Each wall is flat, endless, passes through zero and stands at right angles to its row. A trip goes straight from one point to another. List the walls that it crosses, first one first.

Walls:
(1): [0.92 0.90 0.69]
(2): [ 2.75 -0.83 -0.94]
(3): [-1.12  2.45 -1.61]
Trips:
[-0.93  0.54  3.03] to [ 1.11  1.27 -0.87] -> 3, 2
[-1.32 -0.30  1.77] to [ 0.36 -3.28  0.38] -> 2
[ 1.07 -0.33 -3.42] to [ 0.68 -0.44  1.54] -> 3, 1
[-0.39 -1.83  0.16] to [-0.58 -1.56  1.67] -> 2
[ 2.40 -1.64 -1.49] to [ 1.94 -0.46  0.45] -> 1

Walls:
(1): [-2.56  1.03 -0.17  1.46  0.51 -2.88  0.53 -1.50 -2.17 -0.29 -1.00  0.63]
(2): [-0.60  0.12  1.09 -0.19  3.32  1.13  0.92  1.45  1.44  2.55  1.64 -1.33]
(3): [ 0.41  1.54  0.15  0.45  1.32  0.95  0.15 -0.05 -1.14 -0.60 -0.18 -1.80]
(4): [-3.37  2.42  0.09 -1.19 -0.23  0.89  1.69  0.21  1.24 -2.52 -0.84 -0.14]
(5): [ 1.00 -0.57  0.19  0.19  1.22  1.45  2.29 -0.58  0.39 -1.19  1.95 -0.64]
(6): [ 0.27  0.63 -0.06  0.18 -1.16 -0.25  0.29 -0.30 -0.69 -1.50 -0.83  0.80]
Trips:
[-2.60  3.36 -0.16 -0.41 -0.13  0.05 -4.12 -1.04  1.14 -3.60  1.60 -0.81] to [ 3.11 -3.18  0.89  0.70 -0.71  0.40 -0.50 -0.55 -0.25 -1.17 -0.86 -3.19] -> 1, 5, 4, 6
[-3.40  2.10 -1.80 -1.77 -1.57 -0.42  0.19  1.04 -0.06  0.39 -0.55 -0.31] to [ 0.35  1.30 -2.07 -1.46 -0.86 -1.44  0.44 -0.80  2.00 -1.32 -2.09 -0.34] -> none
[-1.07 -0.12  0.96 -1.03 -1.93 -2.26  0.63 -4.79  0.27 -0.55  1.90 -1.28] to [-0.16  1.84 -1.55 -0.22 -0.89 -1.04 -0.85 -0.04  1.58 -1.16  1.25  0.42] -> 5

Walls:
(1): [ 0.29  0.25  1.12 -1.23  2.29 -0.88 -0.41 -0.61 -0.03 -0.27  0.12 -0.72
 -1.96 -1.59  0.93  1.18 -1.22 -0.10 -1.31  1.67  0.40  3.31 -2.22 -1.74
 -0.96  2.86 -0.61 -0.74 -1.76 -0.26 -0.53 -0.35  1.53  0.24  0.61 -2.22
 -1.94 -1.96 -3.53 -2.61 -2.51 -1.96 -1.87  0.75  0.26 -0.19 -1.01  1.14]
(2): [-0.51  0.78  0.96 -0.36 -0.67 -0.74 -0.11  1.11  1.24 -1.45 -1.49  1.21
 -0.15 -3.71  2.44  1.67  0.66  1.20 -2.78 -0.41  0.72 -1.44  1.07 -1.03
  0.97  1.38 -0.97 -1.28  0.88 -0.46 -0.59 -0.36  2.62  0.16 -1.72 -0.41
 -1.02 -1.17 -0.60 -0.03 -1.31 -0.26 -1.68  1.18  2.14 -0.91 -0.26 -1.15]
(3): [-2.92  1.50 -0.41 -1.09  0.39 -0.05  1.19 -0.30 -1.07  0.55 -3.10  0.54
  0.03 -0.66 -1.66  0.02 -0.10 -1.03 -0.99 -1.23  1.89 -1.96 -0.97  0.28
  1.23  0.73  1.72  0.44  1.64 -4.12  2.57  0.71  0.49  0.33  0.32 -0.57
 -2.00  2.21 -1.20  0.49 -2.23  0.23 -0.37  1.04 -3.94 -0.87 -2.43 -1.25]
(4): [-1.85  1.82 -3.46  0.93 -1.66  1.39  1.43 -0.17 -1.11  2.02  0.95 -1.54
  0.30 -4.21  0.00  2.80  0.93 -1.20  1.05  1.02 -4.26  1.53  0.56  0.86
 -0.97  0.70  1.30  0.24 -0.52  2.65 -1.46  3.39  0.82 -1.59  2.09  1.66
  0.74  1.90  0.13 -2.57  0.65 -1.26 -0.84 -0.70  0.73  2.46  0.31 -0.77]
(5): [ 0.77 -1.29  1.07 -3.12 -3.51  0.58  1.89  2.76  0.92 -0.13  0.90  1.19
  0.37  1.26  0.08 -0.06 -0.85 -3.09 -0.25  0.26 -3.43 -0.70 -0.83 -0.60
  3.81  0.00 -0.75 -0.19 -1.17 -2.70 -1.32  1.18  1.53  1.60 -1.93 -0.24
 -0.45 -2.25  0.18 -0.99  0.04 -0.13 -3.76  1.17 -0.28  1.89  0.61 -1.10]
(6): [-0.85 -0.14 -2.47 -1.28 -2.12  1.24 -0.46  2.54  0.01  1.33 -2.10  1.03
  1.99 -1.09 -0.91  0.43 -0.61  0.20 -0.45  0.76  1.03 -0.06  1.02 -0.47
  1.64  3.27 -0.16 -0.15 -0.27  0.69 -1.26  0.15 -0.18 -0.83  0.94  0.39
 -0.25  0.64  0.84 -0.80  2.05 -0.27  2.76  0.02  1.91  1.84 -0.59 -2.70]
(7): [ 2.54  2.08 -0.88 -0.32 -1.03  2.60 -0.83 -0.06  0.60 -0.25 -0.66 -2.93
  2.84  2.01  0.17 -0.40  0.92  1.06  1.24  0.39  0.14  1.12  0.86  0.90
  0.64  0.28  1.45  1.94 -0.50 -3.26 -0.82 -2.54  1.05  0.87 -1.21  1.43
  1.73 -2.09  0.06  1.71  1.20 -2.17  0.00  1.13  1.00  1.42  0.04 -2.51]
(8): [-0.77 -0.18  1.93  2.06  2.12  1.59 -1.80 -0.19  1.81 -0.10 -0.34  3.57
  0.41  0.58  0.16 -2.52  2.45 -0.36 -0.92  2.06  1.36 -1.26 -0.17 -0.11
  0.42 -0.12 -1.47  1.00  0.15 -0.21 -1.03 -1.28 -1.63  0.65 -0.07  0.06
  0.00  0.70  0.43  2.48 -1.11 -0.56  0.75  2.13 -1.43  1.04  1.50  0.89]
(9): [-0.90  2.30 -1.64  1.87  0.74 -1.77  1.52  2.17  0.00 -0.69 -1.78 -2.17
  0.20  0.34 -2.77 -1.12  1.35 -2.20  1.02 -0.47 -1.69 -2.25 -0.13  1.20
  1.12 -0.66 -0.10 -0.98  0.54  1.06  0.30  2.21  0.54  1.46  1.76 -0.31
  1.07 -1.64 -2.54 -1.24 -0.62  2.33 -0.75 -1.65 -1.63 -1.90  0.42  0.79]
Trips:
[ 2.49 -0.64  0.17  0.01 -0.26 -1.69 -3.17  1.28  0.57 -2.20 -1.68 -3.40
 -0.34  0.71 -0.85  0.14  0.26  0.38  0.77  0.93 -0.38  1.24 -0.58 -3.19
 -1.69 -1.51  2.32 -0.14  1.21 -2.71 -0.23 -0.04  1.19  1.66 -1.78  0.11
  0.54 -0.95 -0.47  0.36 -1.06 -0.39  1.11 -1.24  1.48 -1.19  0.94 -0.33] to [-0.29  0.50  0.18  1.63 -4.02  0.16  1.67 -1.72  0.27 -0.59  1.28 -0.93
  0.42  0.11 -2.30  0.81 -1.43  1.42  0.32  0.30 -1.71  1.23  0.41  4.47
  0.16 -1.52  0.28 -0.45  1.27 -0.52  0.12  2.70  0.11  0.29 -0.59  2.02
  2.26 -1.43 -2.96  0.52  1.67 -0.08  0.02  0.17 -0.17 -0.91  0.29  0.24] -> 5, 2, 1, 4
[-0.02  0.90 -0.94 -0.59 -2.14  0.54  0.81  2.66 -1.00  3.53  1.22 -1.26
  0.21 -3.89 -1.06  0.76  0.86 -1.56 -0.57  1.47 -3.20  1.19 -0.44  0.49
 -0.34 -1.21 -1.22 -2.56 -1.07  0.25  0.90  0.18  0.50  1.92 -0.03  0.40
  2.13 -0.07  1.85 -1.33  0.16  1.45 -2.74  0.52  0.41  0.28 -0.75  0.18] to [ 0.85 -2.79  1.70 -1.95  1.55  0.48  0.69 -1.13  1.25  0.85  2.72 -1.61
 -0.21  0.59  0.21 -0.69  1.00  0.96 -1.44 -0.55  0.09 -1.51 -1.09 -0.26
  1.01  2.94 -2.60 -0.44  1.52  1.29  0.46 -1.13  0.71  0.05 -0.68 -0.62
  1.25  2.13  0.88 -2.24 -1.21  0.31  1.03 -1.33 -2.44  1.24  2.34  0.74] -> 6, 2, 9, 8, 4
